Each row of a before or after table is a point. The points were changed in one or more steps. Then noise was added and the rows were shuffled. The steps act on columns, c1 being the first. What was done? A step turns or swaps two columns, mirrors them in a line or flattens them onto one, adds a multiple of one to another, or multiplies or shifts one. Angles are multiples of 10 degrees, from the lower column toward the higher: turns from -170 to 170, lines from 10 to 170 but not 90. Use the fewest steps. Two steps may share a column if one is a turn and the other turns, adds or multiplies; they go together, in the order done. Otherwise the lowest column goes first.
In the rows, 128 means zero.

Before:
[[172 121 146]
 [144 190 163]
 [102 156  72]
 [160 121 126]
 [172 120  71]
 [128  96  83]
 [132 103 132]
 [168 112 188]]
After (8 x 3):
[[170 153 108]
 [146  70 128]
 [131 150 110]
 [ 98 111 192]
 [168 139  69]
 [129 178 152]
 [160 158 129]
 [171 195 175]]
Steps: turn c2 and c3 by 150 degrees; add 0.7 times c1 to c2

Before:
[[168 134  87  75  93 165 106  81]
 [124 141 132 133 116 131 108 133]
 [118 118 145 144 128 104 113 120]
 [107 101 146 136 151  96 117 126]
 [140 149 169  81 151 133 112 115]
 [130 142 136 133 157 121 138 116]
 [132 165 107  94 141 170  92  78]
 [ 95 115 146 138  94 122 121 111]
 [114 122 146 130 144 145 140 136]
 [132 133 131 126 114 150 127  80]
 [101  85 111 146 154 148 127 122]
 [ 91 172  99  85 114 153 154  98]]
After, 12 rows:
[[ 99 114 113 144 139  98 104 124]
 [114 122 138 134 138 134  75 134]
 [245 164 144  77 125 133  27  80]
 [140 131 172  95 163 134  95  80]
 [ 27 111 108 140 112 112  52 110]
 [164  79 136  82 155 126 147 115]
 [ 82 114 114 129 128 150 179 135]
 [135 114 139 134 139 113 200 116]
 [ 48 158  95 148 147 144 177 126]
 [ 17 142 177  84  96 131 144  96]
 [ 64 120  95 136 151  95 153 127]
 [142 122 133 127 117 115 100  80]]
Steps: multiply c1 by 3; turn c2 and c3 by 110 degrees; turn c5 and c7 by 50 degrees; multiply c7 by 2.5; add 0.7 times c8 to c6

Before, 8 rows:
[[127 111  85 157  84 138 153 143 193 180  83 174]
 [180 145 169 116 160  83  88 108 161  71 128 115]
 [176 183 112 145 145 165  87 133 180  79 194 101]
 [139 138 105 120 109 105 118  64 137 125 111 163]
 [147 129 156  64 181 139 109  99 112  88 132 139]
 [196 162 181 117 168 154  60 104 114 112 154 140]
 [123  93  40 180  69  92 111 162 168 171 107 117]
 [145 143  94 139 147 121 163  88 131 151  66 116]]
After (8 x 12):
[[106 119 151  65 183 136 157 107 123  88 133 130]
 [117 159  95 156  76 136 115 154 187 179  82 167]
 [135 191  59 180  67  91  91 114 156 171 106 121]
 [114 127  90 140 147 123 168 161 137 150  67 111]
 [107 126 103 121 111 105 193 119 133 123 111 156]
 [ 85  98 162 120 155  85 148  86 163  69 129  99]
 [ 61  77 165 115 172 154 151  62 120 112 154 115]
 [ 91  80  94 147 132 164 122  86 184  81 195  86]]
Steps: mirror c1 and c12 in the line at 100 degrees; mirror c2 and c3 in the line at 100 degrees; turn c5 and c9 by 10 degrees; turn c7 and c8 by 90 degrees

Before (11 x 20):
[[ 94 193 133  94  82 118 107 127 159  73 175 115  80 140 143 167 161  64
   88 196]
 [120 174 172 135 143 122  93 115  94 161 120 165  59 130 180  74 135 146
  156 197]
 [187 142 110 141 127 189 106  87  93 165  92 192  60 127 115  78 145  70
  173 102]
 [127 174 138 114 151 104 107 133 113 107 128 161 109 198 141  99  74 133
  151 110]
 [105  90 152  86  77 154 120 123  65 147 124  94 136  82 153 184  93 113
  116 134]
 [158 146  93 157 113  93 108 133 147  76 131 181 121 163 150 170 162 142
   82 211]
 [170 123 188 149 115 120 161 107 143 103 137 128  73 129 128 154  81 143
   79 114]
 [ 84 106 138  94  87 169 177 105 120 100  82 193 141  95  85  74 179  85
  158 171]
 [103 159 129 108  85 184 100  71 118 162  95  94 151  90 188 119 174 125
   95  95]
 [ 91 173 120 107 168  86 159  69 160 169 178 198 157 163 157  96  74 119
  185 128]
 [ 90  98 170 187 160 152 110  96 143 155 147 152 113  89 134 126  87 159
  139 146]]
After:
[[115 110 150 127 148 148 187 114  89 106 118 166  59 113 186 141  78 122
  171 199]
 [118 103 148 114 152 151 177 135 117 131 130 154 104 195 139  81  86 132
  144 116]
 [154  72 184 109 176 195 123  67 160 101 174 201 159 142 160  82  84  93
  116 134]
 [107 120  77 149 109 138 153 138 148 170 134 173 122 189 143 157 177 151
   85 204]
 [180 123 154  92  89  80  71 103 118 143  85 193 139 112  89 189  84  93
  141 174]
 [104 107  77 158 119 125  91 104 142 150 140 127  69 141 124  85 147 164
  189 114]
 [110 163 145 184 163 110 132  91 147 116 143 156 107  85 126  84 122  86
  176 146]
 [175 125 178 145 126  91 151  87  88  76  92 193  60 102 118 153  90 190
  111  98]
 [157 165 117  88  77 105 114 125  70 126 117  98 129  83 153  75 178 101
  151 138]
 [197  77  89  92  85 112 182 133 157 169 175 117  78 170 148 152 173 103
  132 199]
 [136 113  90  97  82  90 172  64 127  86  92  96 148  75 184 181 124 103
  137  91]]
Steps: turn c1 and c18 by 100 degrees; turn c2 and c7 by 150 degrees; swap c3 and c19; turn c10 and c14 by -30 degrees; turn c6 and c10 by -150 degrees; mirror c16 and c17 in the line at 50 degrees

Before:
[[ 84 162 125  99 215 113 183  99 141  58 104 129 128 139  92  98 150 119
  141 141 110  94 136 160 158 146 157 101  83 207  89 112  95  98  70 139
   59  68 178 122  83  86  88 104 109 111 146  62]
 [139 163 163 103 141 147  92 104  81 133 112 110 118 122 143  93 146 196
  167 110  90 140 145 125 139  89 205 110 135  92 135 146 140 146 120 107
  103 149 128 147  96 136 182 168 140 109 118 169]
 [119 108 129 146 160 134 208  78 142  97 160 120 102  98 121 121 167 106
  138  58 164 113 131 157 126 109  95  75 113  91 131 150 138 137  92 165
   92 168 133  75  96  49 173 143  97  78 202 119]
 [182  88 172 146 124 133  95  77 143 206 164 135 183  91 137 106 163 110
  165 123 140 165 122 100 161 150 213 109  76 158  78  72 155 162 102 149
  114  70 149  65 124  94 133 165 149  93 124 188]
 [124 180  91 122 111 124 135 164 124 131 106  97  52 139  77 173  87 125
   95 133 175 118 144 133 163 167 131  51 146 101  90  80  76 153  91 160
  148 150 162 169 120  75 232 143 104 158 134  93]
 [115 160 115 110 146 124 181 135 120 129 134 163 140 130 151 107 147 181
  143 180  92 110  87 134 118 173 111 122 129 145 137 129 123 163 144  90
  177 154 116 117 141  58 137 159  90 128 163 156]
 [ 72 120 164 176 107  89 227 135  89 137 138 137  70 112 162 137 104 158
  142 178  46  35 115 110 103 132 164 122 112  71 154  89 152 125  91 162
  133 128 119  48  74  67 124 108 161  43 128 178]
 [114 131 196 137 144 119 130 132  71 143 141 134 104 123 140  76 180 119
   81  88 145 113 170 145 112 137 159  82 140 153 152  50 100 112  81 175
  118 102  94 158 109  58 122 125  85  99 148 129]
 [130 136 210 195 165 140 116 128 113 133 142 121 195 191 169 134 207 130
  124 115 179 123 110 111 120 147 150 128 124 143  88 127 142  56 173 119
   53 174 102 167 205 164 124 107 145 128  96 169]
 [ 84 141 153 126 148 110 176  63 151 157  40 112  78 158  93  91 158 138
   74 137  89 116  71 110 226 150 196 121 132 153 115 114 203 136 102 108
  176 113 159 185 131  57 159 135 113 151 152 106]
 [104  96 184  99 117  93 147 113 163  67 132 140 160 116 150 175 113  62
  175 180 149 154 103 116  90 146 100 158 163 119 177 141 112 198 180  70
  113  76 156 167 144 186  95 183 100 115 114 157]]
After (11 x 48):
[[160 165 129  99 221 117 180  94 140  52 128 137 131 144  94 145 120 117
  145 144 116  91 164 161 158 100 153 102  86 203  90 118  94  99  69 138
   56  74 177 101  82  83  89 101 106 110 149  70]
 [204 139 149 117 140 107 172  67 153 154 168 111  79 154  95 154 127 142
   74 141  91 122  67 112 225  90 197 123 125 159 122 111 205 131 108 110
  177 116 157 145 144  56 160 131 111 149 162 103]
 [114 115 127 152 166 135 207  83 142 102  96 121 103 108 115 142 139 109
  142  49 158 105 156 153 126 139 103  75 118  88 128 154 135 139  90 170
   95 164 134 111  96  53 179 138  97  76 207 122]
 [127 167 121 114 142 117 179 138 122 131 119 159 143 128 150 130 122 173
  143 179  87 110  72 128 120  81 103 127 125 148 134 129 125 166 149  91
  180 155 113 111 139  61 144 158  92 127 172 154]
 [116 131 211 192 164 137 112 129 113 122 114 119 205 185 178 119 170 130
  129 109 180 123  57 117 121 108 150 128 133 146  85 124 135  55 170 113
   51 165 108  77 211 159 122 104 147 128 100 169]
 [ 82  84 171 143 121 136  97  74 143 202 125 139 200  92 136 143 132 115
  172 123 136 170 133  99 167 101 210 107  74 154  75  75 155 164 110 154
  119  68 144 122 128  92 131 156 152  91 118 190]
 [129 168 166 103 143 142  90 102  77 129 154 107 119 122 141 173 117 193
  161 110  87 142 168 123 134 148 212 113 139  93 130 149 131 144 117 100
  112 148 131 154 103 136 179 172 141 110 119 174]
 [137  99 187 101 127  86 143 112 166  69 115 146 163 117 152  69  78  66
  163 181 152 160  93 110  87 127  95 162 161 124 179 147 115 192 186  71
  110  82 158 185 139 186 102 180 104 118 109 151]
 [132 138 195 123 148 122 130 125  68 137 116 123 103 114 135 167 155 120
   79  84 139 113 178 146 110 107 153  85 135 161 141  55 101 113  80 175
  111  99  99 166 115  52 124 119  89  99 148 126]
 [152 171  81 120 116 121 136 173 130 138 137  93  50 141  77  71  61 130
   94 134 172 123 141 138 168 108 133  51 148  98  90  88  82 147  86 156
  146 149 169 155 113  71 231 144 109 155 135  92]
 [152 132 167 174 102  92 228 132  90 144  89 140  71 109 160 114  74 158
  147 172  37  36 157 105  97 127 166 122 112  70 150  90 156 122  89 166
  132 121 123  69  69  71 128 108 163  39 125 174]]
Steps: multiply c1 by 0.7; turn c1 and c11 by 140 degrees; add -1.5 times c14 to c40; turn c16 and c26 by 160 degrees; shift c17 by -30; add -0.7 times c41 to c23
